Rows are points. Examples show where two turns around zero, p and q, send a point. Where does a point land after both, in the order given? Backwards means that the second turn is done in reverse. Each puzzle has new turns, and all numbers are rounded.
In the rows, 128 means zero.

Turn p:
[102 159] -> [ 96 153]
[163 117] -> [165 125]
[104 145] -> [101 139]
[144  92] -> [151  96]
Turn q:
[123  99] -> [142 102]
[168 144] -> [150 165]
[ 93 141] -> [ 92 117]
Where do these land?
q, then p: [114 164] -> [ 91 140]
q, then p: [163 100] -> [172 137]
p, then q backwards: [106 121] -> [105 131]

Turn p:
[133 144 148] -> [148 143 135]
[108 129  98] -> [ 95 134 114]
[101 120 138] -> [111 134 152]
[204  98 161] -> [196  72 128]
[119 136 111] -> [113 137 116]
[103 141 112] -> [103 148 123]
Turn q:
[ 90 182 153] -> [126 164 189]
[101 133 122] -> [113 151 133]
[164 124 150] -> [146  90 134]
[142 102 141] -> [119  99 119]
[118  95 109] -> [106 129  96]
[152 133  93] -> [159 136  99]
Where do these land?
p, then q backwards: [114 145 139] -> [112 145 121]
p, then q backwards: [186 147 150] -> [181 152 101]
q, then p: [ 82  83 113] -> [ 72 164 127]
q, then p backwards: [133 143 134] -> [130 127 145]
q, then p: [126 123 104] -> [121 136 106]

Turn p:
[164  79 107] -> [144 102  71]
[125 136 161] -> [151 141 150]
[128 162 138] -> [121 158 145]
[ 95 135 105] -> [ 95 111 145]
Turn q:
[ 96  73 147] -> [ 64 123 145]
[131 140 106] -> [140 134 107]
[123 161 111] -> [153 152 113]
[166 116  97] -> [140  92  95]
[139 162 148] -> [162 136 150]
[112 117 158] -> [109 133 158]
Where do these land?
p, then q backwards: [ 91 140 111] -> [121  96 154]
q, then p: [104  91 119] -> [105 103 157]
q, then p: [160 162 160] -> [174 151 106]
q, then p: [157 119 122] -> [137 107 107]

Turn p:
[150 105 103 117] -> [156 101 136 115]
[167 116  74 152] -> [177  83 113 149]
[114 157 152 111] -> [113 167 142 131]
[ 98 126 124 130] -> [121 141 105 114]
[112 137 186 129] -> [ 74 149 145 131]
Turn q:
[156  93 155 157] -> [111  91 169 143]
[126 154 138 116] -> [139 155 134 121]
[123 117 134 136] -> [116 119 132 124]
[140 133 130 149] -> [118 130 139 148]
[180 100 104 155] -> [133  86 135 182]
[ 77 157  98 105] -> [127 164  75 101]
[ 94 143 137  78] -> [151 151 112  77]
Where do these land?
p, then q: [164 116 100 136] -> [129  89 149 146]
p, then q backwards: [ 89 149  99 124] -> [107 162 102 104]
q, then p: [115  99 181 129] -> [ 95 145 156  87]
q, then p: [115 149 107  93] -> [171 132 141 143]
q, then p backwards: [156 126 152 158] -> [163 139 158 127]

Turn p:
[169  91 144 119  85 142] -> [178 158 170 115 127 119]
[100 170 132 156 116 156] -> [113 100 136 142 125 183]
[136 142  92 123 147 146] -> [129 115 110 149  92 123]
[105  94 131 138 155  97] -> [119 109 107 101 158  97]
[106 108 130  85 163 158] -> [141 140  74  95 105 134]
[109 133 149 120 164  94] -> [ 99 136  93 123 160 118]
[176 125 142 169  91 120] -> [157 129 183 159 155 122]
[124 161 103 113 102 110] -> [ 89 138 152 139 102 129]
Turn q:
[134 153  56 136 120 116] -> [101 171  89 161 113 101]
[107 131 183 134 113 115] -> [110  87 146  98 131 154]
[141 149 195 116 119 141] -> [137 114 145  93 136 188]
[141 100 152 112 146 106] -> [139 128 174 112 126 120]
[143 102  66 150 120 138] -> [141 141 109 182 104  93]
[115 151 155 142 151 140] -> [122 117 128 122 169 149]
[115 110  89 106 126 139] -> [146 138 105 126 116  89]
Where do these land?
q, then p: [144 123 137 105 161 128] -> [127 157 110 153 140 136]
p, then q: [105 152 155 126 171 170] -> [164 145  84 167 130 109]
q, then p: [145 107 124 176  84 110] -> [146  93 174  98 149 145]
p, then q: [145 145 106 137 105 110] -> [108  94 142 124 131 143]
q, then p: [ 86 132 135 121 164  89] -> [ 92 143  86 100 151 115]
p, then q: [121 118 105  97 154 159] -> [126 146 102 136  82 120]
p, then q backwards: [149 118 134 134  58 129] -> [170  99 161 112 156  99]
